Rows are points. The ring and each string are closed loops that go straight from each point to the next, and from the last back to the first. Before rounding, they use only three directions, however many columns there are. How many times does the string pass through the ring? Passing back the other way cancels.
(in the rows, 128 means zero)

Ring:
[[172 137 102]
 [166 174 126]
 [121 171 147]
 [ 99 130 136]
 [111 104 106]
 [146 109  92]]
String:
[[135 153 158]
 [136 178 167]
 [138 197 157]
 [136 216 132]
 [135 188 116]
 [137 151 122]
 [150 159 146]
 [154 174 154]
 [146 202 146]
 [133 208 132]
 [126 175 112]
 [129 159 120]
 [115 184 126]
 [102 190 151]
 [110 165 166]
 [120 145 166]
 [126 143 145]
 [123 154 120]
 [104 176 127]
 [100 186 149]
 [115 178 176]]
Times through: 0

Ring (9 x 8):
[[185 161 155 142 108 149 114 141]
 [166 170 159 146 121 148  97 155]
 [126 164 157 144 138 127  92 162]
 [103 150 146 139 143 101 107 153]
 [ 93 129 132 129 139  73 135 132]
 [106 102 126 116 121  63 167 106]
 [141  83 134 107  95  83 184  88]
 [175  93 144 111  83 112 176  91]
 [194 124 149 125  88 136 151 110]]
String (31 x 8):
[[126  47 127  91  88  59 214  64]
 [125  74 139 103 100  79 181  90]
 [138 115 145 122 111 104 146 117]
 [127 118 128 123 117  80 157 113]
 [104 113 112 121 126  48 171 106]
 [ 73 102 105 117 136  24 178 103]
 [ 86 101 128 116 130  58 159 113]
 [110 111 142 120 123  87 145 121]
 [121 123 138 126 123  91 142 124]
 [108 136 122 132 134  69 144 126]
 [ 86 136 114 132 145  50 145 128]
 [ 75 120 124 125 144  53 145 127]
 [ 92 107 141 119 130  78 143 124]
 [117 116 141 123 122  91 142 123]
 [128 124 138 126 120  94 143 123]
 [111 125 121 127 128  66 155 118]
 [ 80 100 106 116 132  27 181 100]
 [103 107 110 119 124  44 177 101]
 [114 106 113 118 118  52 179  99]
 [112  82 109 107 109  40 200  81]
 [126  66 133  99  96  70 194  80]
 [137  72 146 102  93  93 179  89]
 [144 109 143 119 106 102 155 111]
 [146 119 129 123 108  90 161 108]
 [154  84 128 107  90  82 192  81]
 [159  61 138  97  78  89 202  71]
 [158  59 146  96  78  98 195  75]
 [148  96 151 113  98 111 158 106]
 [146 113 141 121 106 103 154 111]
 [146 106 124 118 103  79 176  97]
 [139  73 123 102  92  66 202  75]]
Times through: 5
String:
[[124  94 143 112 108  90 161 106]
 [129  59 141  96  91  80 192  80]
 [153  52 150  93  77  99 195  74]
 [164  85 152 108  85 116 170  94]
 [202  76 158 103  64 136 182  80]
 [213 120 145 123  77 137 164  99]
 [195 147 141 136  97 133 141 120]
 [155 140 141 133 113 114 135 127]
 [160 136 159 131 109 137 122 134]
 [153 155 143 140 121 119 121 139]
 [146 178 143 151 134 123 100 157]
 [139 141 146 133 121 113 125 135]
 [124 140 154 134 129 116 113 144]
 [ 86 144 150 136 149  96 103 156]
 [ 73 138 129 133 152  64 125 142]
 [106 135 120 132 135  65 147 125]
 [126 121 134 125 119  88 149 119]]
Times through: 2
